Each row is a point. Two turns around zero, p and q, are shown by what they do to some points. Write where each new point lands after one turn and then the other. Backwards means that the second turn is done in reverse. Each puzzle has new turns, and all numbers are rounded.
(in the rows, 128 means zero)

Turn p:
[116 140] -> [128 145]
[120 110] -> [110 121]
[ 81 121] -> [ 90 156]
[153 116] -> [137 102]
[171 154] -> [177 116]
Turn q:
[151 116] -> [143 107]
[113  99] -> [102 109]
[ 88 109] -> [ 84 129]
[148 157] -> [159 145]
[139 160] -> [152 152]
Where do these land?
p, then q: [114 103] -> [100 133]
q, then p: [135 176] -> [176 137]
p, then q: [135 105] -> [108 114]

Turn p:
[157 167 103] -> [128 131  73]
[142 155 117] -> [123 134  97]
[111  99 169] -> [134 146 177]
[119 133 154] -> [120 151 142]
[ 95 109 130] -> [112 114 159]
[145 104  95] -> [153  92 119]
Turn q:
[111 159  97] -> [103 144  91]
[158 118 169] -> [157 138 170]
[115 158 130] -> [105 151 124]
[151  92 104] -> [163  98 112]
[105 112 140] -> [111 108 144]
Where do these land?
q, then p: [153 164 168] -> [109 179 105]
q, then p: [104  86 109] -> [150  96 162]
q, then p: [148 136 124] -> [133 133 107]
q, then p: [107 126 111] -> [119 105 138]

Turn p:
[134  87 132 131] -> [124  94 113 146]
[110 125 111 164] -> [101 141 139 158]
[138 118 112 134] -> [137 126 127 148]
[ 87 122 169 174] -> [ 59 113 149 120]
[169 155 115  83] -> [191 142 126 107]
[126 148 118  83] -> [155 152 104 102]
[133 141 140 127] -> [131 128 139 114]
Turn q:
[ 93 138 157 153] -> [ 84 150 113 139]
[113 116 105 120] -> [138 110 105 131]
[120  89 128 148] -> [111  97 129 155]
[135 147 122 144] -> [137 149 131 140]
[120 149 142 137] -> [115 153 126 127]
[186 130 115  65] -> [183 109 164  74]
Where do these land?
p, then q: [195 141 129 127] -> [123 119 195 122]
p, then q: [115 109 125 123] -> [136 120 112 142]
p, then q: [107 112 141 176] -> [ 81 124 101 144]
q, then p: [112 133  69 118] -> [170 129 137 173]
p, then q: [104 140 152 116] -> [132 122 104 100]
q, then p: [135 133 152 108] -> [130 128 110 101]

Turn p:
[112 157 154 129 107 119] -> [123 116 117 146  87 126]
[160 125  69  95 146 148] -> [ 82 157 135 102 177 142]
[145 139 130 138 123  99] -> [127 145 117 139 121 100]
[134 124 150 198 159  84] -> [178 136 149 173 132  70]
[109 102 109 133 129 149] -> [134 101 133 115 156 140]
[130 102 152  97  99 144] -> [144 127 101  96 112 160]
[140 153 111 144 119 106] -> [108 135 116 150 130 100]
[ 67 122 136  90 151 147] -> [120  87 172  93 104 154]
[154 129 141 129 119 156] -> [135 146 113 140 133 158]
Turn q:
[130 124 169 111 135 102] -> [147 142 159  95 127 140]
[169 157 144 125 142  95] -> [144 151 123  88  89 114]
[ 99 106 110  99 125 117] -> [137 102 126 119 170 128]
[159 113 107 180 129 146] -> [141 146 103 181 102 123]
[ 69 135 125 110 138 133] -> [ 95 124 138 117 179 129]
[164 135 114 175  91 148] -> [128 122 123 178  78 106]
[106 126 128  95 136 155] -> [105 109 125 117 150 157]
Where do these land?
p, then q: [111 114 151 169 117 140] -> [162 136 112 157 104 136]
p, then q: [114 113  85  72 192 101] -> [116 131 178  51 155 158]
q, then p: [130 142 157 129  96 104] -> [150 140 109 117  89 125]
q, then p backwards: [127 119 106 142 102 145] -> [113 149 126 159 117 128]
q, then p: [151 114 106 122 163 117] -> [ 91 147 124 128 157 130]
p, then q: [139 135 166 100 111 137] -> [104  89 126 141 107 122]
q, then p: [124 159 126 161 116 152] -> [131  87 120 145 112 106]

Turn p:
[112 104 150 123 133 147 137 150] -> [110 133 111 117 113 151 116 153]
[139  95 119 194 137 123 101 136] -> [169 102  92 121 158 146 161 150]
[119 146 101 104 118 138 104  96] -> [134 141 130 129 149  93  98 101]
[141 130 150 182 124 145 116 126] -> [162  92 100 131 121 153 134 122]
[128 149 104 112 103 151 101 147] -> [125 121 108 123 116  77 113 126]
[164 106 146 116 136 141 132 118] -> [127 116 144  86 125 147 126 121]
[118 139 149 110 136 132  92 126] -> [140 118 140 131 128 119  88 144]
[124 123 133 123 120  53 200 158] -> [ 71 139 168 168 120 150 195 144]
[112 112 146 113 121  99 187 112] -> [ 80 147 152 147 132 169 143 115]
[123 176  81 103 152 151 111 112] -> [161 171 135 129 118  76 107 103]
Turn q:
[107 161 108 121 123 136 132 151] -> [149 141 116 108 122  94 118 140]
[133 175  98 126  61 181 115 131] -> [165 157 144  69 116 137  64 146]
[152 135  80  93  93 141  89 186] -> [142 196  80  84 107 139 107 109]
[ 90 111 129 144 136 147 169 127] -> [115 137 157 155 131  99 130 166]
[134  97 155 159 128  85 128 145] -> [ 99 105 117 161  86 138 145 117]
[123 127 137  94 128 107 140 110] -> [151 126 139 128 134 135 166 124]
[137 127 136 137 171  92 117  94] -> [121  87 127 149 152 123 148  89]
[126 104 132 143 144 129 123  80] -> [107 110 165 144 153 136 130 109]
[128 104 178 133 163 115 111 128] -> [ 85  92 113 136 136 141 162 131]
[151 137 126 130 133 146 156 127] -> [146 129 122 147 144 138 110 147]
Where do these land?
q, then p backwards: [156 168 160 106  94 128  92  87] -> [185  96 169 148 145 149 117  99]
q, then p backwards: [163 160 140 101 107 139 109 130] -> [143  97 143 152 150 163 118 115]
q, then p: [131 154 145 152 160 114 145 154] -> [126 130 111 123 162 118 170 149]
q, then p backwards: [105 125 106 154 129 123 162 141] -> [106 168 118 111 130 118 116 147]
p, then q: [117 131 114 136 174 161 142 141] -> [173 135 109 106 125 138  98 131]
p, then q: [161 110 103 156 160 127 159 139] -> [178 141 126 148 145 141 126 165]
q, then p backwards: [ 94  91 120 112 127  98 119 149] -> [137 144  94 120 123 124 174 150]
q, then p: [128 107 139 169 175 148 140 129] -> [152 143 100 157 150 145 135 170]
q, then p: [128 129 167  93  75 140 117 118] -> [ 88 127 124  94  79 123 102 122]
p, then q: [ 90  94  87 144 106 114 105 141] -> [130 139  97 160 137  71 126 107]
q, then p: [135 140 128  85 100 117 117  79] -> [122 125 158  85 101 155 107  99]
